Rows are points. The ring and each string are closed loops that go straight from each point to the next, and from the last back to the first. Before rounding, they use only three directions, however many columns there are. How many times does the string pass through the ring? Passing back the other way cancels.

Ring (9 x 3):
[[ 44  11 -32]
 [ 33  52 -50]
 [  8  65 -52]
 [-35  55 -41]
 [-67  20 -22]
 [-74 -15  -6]
 [-57 -45   6]
 [-13 -50   5]
 [ 28 -23 -13]]
String, 19 rows:
[[ -2 -72   0]
 [ -9 -59 -47]
 [-14 -24 -27]
 [-18 -14  29]
 [-27 -44  36]
 [-47 -99  16]
 [-49 -82   8]
 [-46 -71 -29]
 [-30 -31 -31]
 [-22  -3   5]
 [-35 -29  41]
 [-49 -82  47]
 [-38 -86  -3]
 [-27 -81  -9]
 [-16 -39 -26]
 [-14 -12 -16]
 [-10 -20  43]
 [ -1 -62  37]
 [  0 -63  25]]
Times through: 3
String:
[[ 47  34 -13]
 [ 20  20  -8]
 [  0   9 -20]
 [ 34   2 -64]
 [ 68  -1 -75]
 [ 67   5 -42]
 [ 61  14  -6]
 [ 22  17   9]
 [ -1  12 -10]
 [ 34  28   8]
 [ 58  37 -21]
 [ 12  28  11]
 [  2  16 -25]
 [ 10  21 -36]
 [  9  30  -2]
 [  9  32   5]
 [ -1  14 -34]
 [ 38  30 -85]
 [ 58  39 -80]
 [ 77  50 -45]]
Times through: 2

Ring:
[[ 36 -13 -67  -3   6  35  25  -7 -17]
 [ 24  53 -57  12  41 -32  14  -3  16]
 [-22  75 -12  37  39 -74   8  -4  31]
 [-61  32  13  52   2 -49  19  -3  12]
 [-42 -31   7  31 -28  15  25 -11 -18]
 [  3 -55 -26   3 -28  57  27 -15 -33]]
String, 23 rows:
[[ -56   25   70   30   -1  -54   -6  -29   15]
 [ -87   31   48   62   -6  -63   13   -9   16]
 [ -43  -20   66   15  -23   -8   -1  -35   -7]
 [ -28   -1    1   26   -7   -7   18  -12   -5]
 [ -42    4  -28   46   -8   -9   34    5   -5]
 [ -52  -30  -27   49  -30   20   42    6  -21]
 [ -22  -86   21    4  -54   69   21  -28  -43]
 [   6  -82   33  -21  -43   70    6  -42  -40]
 [  20  -98    7  -25  -48   94   15  -37  -50]
 [  15  -42    0  -12  -17   42    9  -30  -24]
 [   5   -7  -51   16    0   18   28   -3  -12]
 [   1   13  -74   29   11    4   35    9   -5]
 [  15   -4  -33    3    5   13   17  -14   -9]
 [  43  -16  -19  -24    7   29    3  -30  -13]
 [  58   -3  -20  -33   19   21   -4  -34   -7]
 [  18   17  -23    1   18   -7    8  -17    2]
 [  32   31  -12  -11   30  -20   -4  -26   10]
 [  32   77  -16   -4   57  -61  -10  -22   31]
 [ -14  121  -79   57   68 -100   25   23   46]
 [ -31  117  -65   66   61 -104   26   24   45]
 [ -42  115    2   53   56 -119    2    0   51]
 [ -30   45   48   20   19  -61   -9  -28   22]
 [ -17    7   41    7    1  -21   -4  -32    4]]
Times through: 1
